Each row is a point. Two turns around zero, p and q, are shown by what they do to some points. Write where each new point lands after one turn and then the other. Backwards means that the second turn is done in reverse. Each puzzle has new turns, and all numbers are rounded.
(in the rows, 128 means zero)

Turn p:
[145 104] -> [155 116]
[136 181] -> [109 178]
[103 149] -> [ 96 134]
[93 80] -> [121  69]
[163 126] -> [159 144]
Turn q:
[113 100] -> [144 101]
[ 95 152] -> [ 90 112]
[206 120] -> [175 191]
[125 133] -> [122 128]
[101 135] -> [108 108]
Where do these land?
p, then q: [136  82] -> [174 135]
p, then q: [ 99 151] -> [104 100]
q, then p backwards: [119 101] -> [133 100]
p, then q: [158 177] -> [ 80 159]

Turn p:
[170 126 123 109] -> [165 143 110 113]
[156 162 121 173] -> [119 140  76 161]
[ 92 135  54 125] -> [ 66 140 116  76]
[132 133 161 131] -> [144 127 139 156]
[112 178 123  95] -> [112 185 148 128]
[132  95 126 129] -> [139 100 128 113]
[103  68 187 134] -> [151  62 177 149]
Turn q:
[ 74 132 157 136] -> [109 123 173 165]
[140  65 101 107] -> [157 114  71 160]
[187 146 147 152] -> [ 98 163 104  83]
[104 150 103 199] -> [ 75  72 146 106]
[116 161 122 138] -> [123 117 156 108]
[146 116 139  76] -> [170 164 115 139]
[128 125 128  87] -> [165 143 130 137]
Where do these land?
q, then p: [134 127  86 157] -> [134 105 143  85]
q, then p: [114 106 137  65] -> [148 137  70 159]
p, then q: [176 163 136 169] -> [114  76 112  82]
p, then q backwards: [104 149  98 135] -> [144 130 152 161]
p, then q backwards: [112  95 183 114] -> [ 69 147 111 107]

Turn p:
[102 115 165 159 139 119 137 139] -> [ 81 141 133 154 127 109 125 117]
[206  79  84 123 150 151 121 120] -> [186 141  88 162 122 179 167 162]
[180 178 122  90 161 112 109 138] -> [158  59 124 116 134 115 159 167]
[ 98 113 139 124 103  91 140 113] -> [109 126 112 128 122 124  81 101]
[ 84 118 148 101 130 148 124 138] -> [109 157 117 101 155  98 123 123]
[108 156 168 130 104 136 102 110] -> [132 133 164 125 131  81  98 131]
[180 127  32 149 178 129 133  94] -> [168  98 133 149 151 233 159 151]
[107 144 155 130  99 140 167 135] -> [ 95 145 142  99  95 114 112 130]
[ 88 121 139 146  87 126 119 166] -> [114 153 138 118 113  99 128  71]
Turn q:
[138 122 104 130 124 118 168 109] -> [ 97 118 120 129 144 156 141 107]
[119 121  98 140  59 112 140 144] -> [140 114 127 178 118 181 107 107]
[107 136 101 132 146 137  31  94] -> [140 154 177 140  72 112 174 186]
[ 78 155 154  97  82 154 162 128] -> [185 131 147  96 154 175 104 103]
[153 137 179 137 154 143 127  99] -> [127 111 126  78 113  86 139 112]
[121  55 142 146 132 146 130 105] -> [ 94  76 175 126 134 113 108 139]
[145 141 159 135 179  82 121 121] -> [130 111  86 115 136  81 167 144]
[176 112  97  94 133 132 136 164] -> [ 83 156  90 133 124 139  90 144]
[116 172 118 141 142 129 137 187] -> [155 179 105 156 155 110 121 110]
Where do these land?
p, then q backwards: [160 110 134  77 180 119 129 121] -> [127 117 138  94 152  60 130 143]
q, then p backwards: [ 93 171 123 146 155 155 163 127] -> [ 86 119 103 136 128 164  85 149]
p, then q: [ 94 155 103 130 110 161  94 142] -> [129 115  97  66 130 119 144 132]
q, then p: [103 107  98  91 128 149 202 115] -> [108 158 136 111 199 113 149 174]
p, then q: [138 167 128 124 128 144 105 148] -> [122  98  95 111 143 127 113 128]
q, then p: [146 110  73 138 103  91  96 130] -> [112 171 169 131  99 142 143  87]
q, then p backwards: [113 117 152 128 129 105 123 111] -> [149 153 121 112 141 119 117 132]
q, then p: [140 130  86 132  70 110 150  69] -> [124 214 146 106 117 145 109 151]
p, then q: [134 118 200 171 104 102 115 169] -> [163  66 125 176 124 150 171 103]
q, then p: [160  96 183 143 173 144 102 148] -> [133  79  84 143 139 109 104  72]
